Each row of a before or after table is a point. The points were changed in one or more steps. Then noise was added and the rows were shuffled. The steps act on columns, c1 being the first. What was done? A step turns or swaps two columns, mirrors them in a line or flattens them onto one, adds a multiple of one to another, or multiplies or shifts one. Angles are multiples of 10 degrees, from the lower column toward the higher: turns from -170 to 170, lines from 10 to 170 but not 90. Use the fewest steps. Two steps may share a column if one is a turn and the other turns, adds or multiplies; they go together, in the order done. Otherwise the lowest column goes first.
In the rows, zero is written as 128.

Before:
[[171 100]
 [121 140]
 [107 105]
 [120 137]
 [ 78 134]
 [171 142]
 [149 140]
 [ 70  45]
 [141  79]
 [ 94 132]
 [129  60]
 [134 118]
 [ 86  91]
 [115 139]]
After (14 x 2):
[[146 108]
 [120 112]
 [123 136]
 [126 137]
 [132 121]
 [108 133]
 [129  81]
 [132  94]
 [147 137]
 [104  69]
 [125 134]
 [114 131]
 [137 137]
 [111 102]]
Steps: multiply c1 by 0.4; multiply c2 by 0.7

Before (8 x 4):
[[139  92 118 120]
 [113  66 131 112]
 [118 118 119 111]
 [ 82 164 114 102]
 [125 108 186 181]
 [ 80 132 102 121]
 [ 94 156 128 161]
 [117 147 114 122]]
After, 8 rows:
[[ 93 140 115 121]
 [109 123 185 182]
 [148 117 114 119]
 [132  81 100 121]
 [ 63 115 133 112]
 [156  93 125 160]
 [164  83 114 103]
 [117 120 119 111]]
Steps: swap c1 and c2

Before, 12 rows:
[[ 93 145 139 168 138 168]
 [160 127 142 128  85 173]
 [183  96  97 156  96 120]
 [111 119 115 172 120  71]
 [150 112 105 157 100 118]
 [123 164  99 120 110 150]
 [101 181 181 131 153 152]
 [129 114  95 103 139 129]
 [138  64 152 162 124  99]
 [158 109 146 114 169 142]
 [129 174 146 101 142  86]
 [147 126  96 111  49 167]]
After:
[[114 123 120  96 141 113]
 [146 146 162 149 154  96]
 [105 162 191 145 127 130]
 [159 128 135 119 137 115]
 [155 112 104 127  74 189]
 [152 134 136 110  89 176]
 [ 78 138 143 120 112 148]
 [128 124 123 138 111 150]
 [ 88 120 116 105 152  98]
 [153 106  91  72 120 142]
 [147 111  97 148 131 123]
 [126 116 102  92 119 137]]
Steps: mirror c1 and c4 in the line at 160 degrees; flatten c2 and c3 onto the line at 60 degrees; flatten c5 and c6 onto the line at 130 degrees

Before, 8 rows:
[[124 184 116  95 123  95 138 143 146]
 [139 116 134 171 172 157 104 134 133]
 [ 84  92 166 129 172 124 157 136 115]
 [144 109  97 150 153 146  83  90 158]
 [124 157 154  92  96 141  68 109 126]
 [110 151 112 121 121  83  98 154 139]
 [103 121 114 104 123 120 157 175 129]
 [142  80 146 192 152 156 117  85 101]]
After:
[[132 132 116  97 122 118 151 203 119]
 [108 142 158  96  97 153  73 141 149]
 [163  72 145 186 154 116 125 119 126]
 [108 188 113 103 119 139 131 173 129]
 [138 172 112 112 120 104  99 187 141]
 [130 109 101 154 153 128  76 121 148]
 [160 101 165 101 170 103 160 166 116]
 [149 100 133 173 171 140 107 159 137]]
Steps: mirror c1 and c4 in the line at 70 degrees; turn c2 and c6 by 40 degrees; flatten c7 and c9 onto the line at 160 degrees; shift c8 by 30

Before, 8 rows:
[[ 90 159 139  91 120  84 154 124 107 117 144 129]
 [ 76 176 127 138 160 117 144 146  93  92 142 143]
 [163  90 124 128 174  87 128  96 129 153 134 129]
 [ 57 175 103 141 132  97 153 175  96 148 143 127]
 [152  76 160 105 139 133 115 105 119 145 148 121]
 [ 81 159 132 149 105  99 158 141  85 110 116 151]
 [ 68 155 148 118 145 101 178 166 105 128 126 162]
 [135  84 159 125 162  93  95 112 145 131 113 106]]
After (8 x 12):
[[ 91 159 138  91 122  79 155 138 106 114 142 134]
 [ 59 177 103 136 134  99 130 183  95 144 140 132]
 [163  90 123 132 171  87 146 101 124 152 134 129]
 [ 77 173 126 139 158 119 134 157  91  92 145 133]
 [ 81 158 133 147 106  97 151 150  85 108 125 127]
 [134  87 159 126 162  90 109  98 142 132 104 121]
 [152  76 159 103 136 135 130 101 118 145 144 134]
 [ 67 155 146 119 146 102 152 187 106 126 138 131]]
Steps: turn c7 and c8 by 30 degrees; flatten c11 and c12 onto the line at 20 degrees

Before, 10 rows:
[[147  77 109  59 163 143 169 103 133 136 172 138 130 121 110 140 113 143]
 [120 104 139 110 132 120 153 142 134  96 125 108 121 139 129 156  91  96]
 [172 118 145  67 103 129 134 167 127 120 132 120 113 141 120 138 104 149]
 [168 100  90 134 104 124 151 113 105 133 185 107 120  47 105 157 142 167]
 [166 116 101 127 109 127 159  97 145 121 116 125 136 138 100 142 153 162]
 [107 115 153  67 168 176 170 249 114 130 120 104 111 128 102 161 134  49]
 [169 110 141 137 126 170 134 149  95 135 125 135 101 139 142 104 126  38]
 [167 118 147 133 123 130 128 113 119 133 125  97 106 118 143 160 147 156]
 [124 119 116 120 122 128 143 162  93 116 117 117 119 131 156 126 149 117]
 [168 104 146 122 122 122 171  98 150 136 160 137 154  97 149  67 149 112]]
After (10 x 18):
[[167 110 142 133 113 171 136 148  95 130 128  76 100 139 119 104 118  40]
 [167 116 103 124 141 127 160  97 143 151 113  64 137 138 159 140 142 162]
 [125 121 118 121 102 127 142 164  94 144 113  57 120 133 121 127 145 117]
 [169 119 146  69 121 129 130 168 128 104 132  60 116 140 151 140 127 148]
 [169 102  90 137 135 121 150 115 104 143 184  48 120  44 160 155 128 172]
 [120 105 140 113 128 123 152 143 134  82 127  47 121 136 126 156 144  97]
 [165 119 148 132 114 131 127 113 119 148 124  34 108 119 126 161 133 156]
 [147  77 108  61 162 143 171 101 131 116 169  76 131 121 106 142 113 146]
 [168 105 145 122 106 121 170  98 151 148 161  75 153  95 121  68 127 112]
 [110 114 155  68 172 176 173 249 113 133 121  42 111 128 107 162 127  48]]
Steps: mirror c5 and c15 in the line at 150 degrees; turn c10 and c17 by -70 degrees; shift c12 by -60
